Each row is a point. The points of each table are mixes of a few directions, plus a little noise. How many directions does each table use, and how many do they share? Where both have some left over, give the other angles between the two spaces (their principal angles), to ten degrees, smallest first.

First, 5 rows:
| -.25 | -.54 | -.56 |
| -.15 | -.32 | -.36 |
| -.01 |  .00 | -.02 |
|  .30 |  .62 |  .68 |
|  .11 |  .21 |  .24 |
Second (5 x 3):
| -.23 | -.48 | -.54 |
|  .16 |  .36 |  .37 |
| -.25 | -.51 | -.54 |
|  .16 |  .32 |  .34 |
|  .20 |  .34 |  .39 |
Directions: first 1, second 1, shared 1

First, 5 rows:
| -.17 |  .68 | -.10 | -.35 |
|  .14 | -.56 |  .08 |  .29 |
| -.19 |  .83 | -.13 | -.43 |
|  .07 | -.29 |  .04 |  .16 |
|  .16 | -.65 |  .09 |  .34 |
Second (8 x 4):
|  .06 |  .65 |  .43 |  .74 |
| -.18 | -.18 | -.08 | -.21 |
|  .85 | -.09 | -.37 | -.21 |
| -.19 | -.21 | -.47 | -.12 |
|  .04 | -.26 |  .67 | -.57 |
| -.52 |  .12 |  .03 |  .33 |
|  .36 |  .17 |  .10 |  .13 |
| -.45 | -.19 | -.30 | -.07 |
Directions: first 1, second 3, shared 0; angles 80

First, 8 rows:
|  .56 |  .12 |  .57 | -.02 |  .61 |  .25 |
| -.67 | -.06 |  .07 |  .18 | -.15 |  .07 |
| -.58 | -.26 |  .20 | -.14 | -.30 |  .21 |
|  .52 | -.04 | -.59 |  .53 |  .44 |  .19 |
|  .09 | -.09 | -.01 | -.07 | -.02 |  .08 |
|  .22 |  .31 |  .33 | -.20 |  .09 | -.29 |
| -.81 | -.04 |  .27 |  .11 | -.18 |  .07 |
|  .67 |  .07 | -.84 | -.40 | -.50 | -.58 |
Second, 7 rows:
|  .00 |  .00 |  .00 |  .00 |  .00 |  .00 |
| -.40 |  .85 |  .12 |  .60 |  .33 | -.74 |
| -.04 |  .09 |  .01 |  .06 |  .03 | -.08 |
|  .41 | -.89 | -.13 | -.63 | -.34 |  .77 |
| -.23 |  .50 |  .07 |  .35 |  .19 | -.43 |
|  .27 | -.60 | -.08 | -.42 | -.23 |  .52 |
| -.02 |  .05 |  .01 |  .04 |  .02 | -.05 |
Directions: first 4, second 1, shared 1
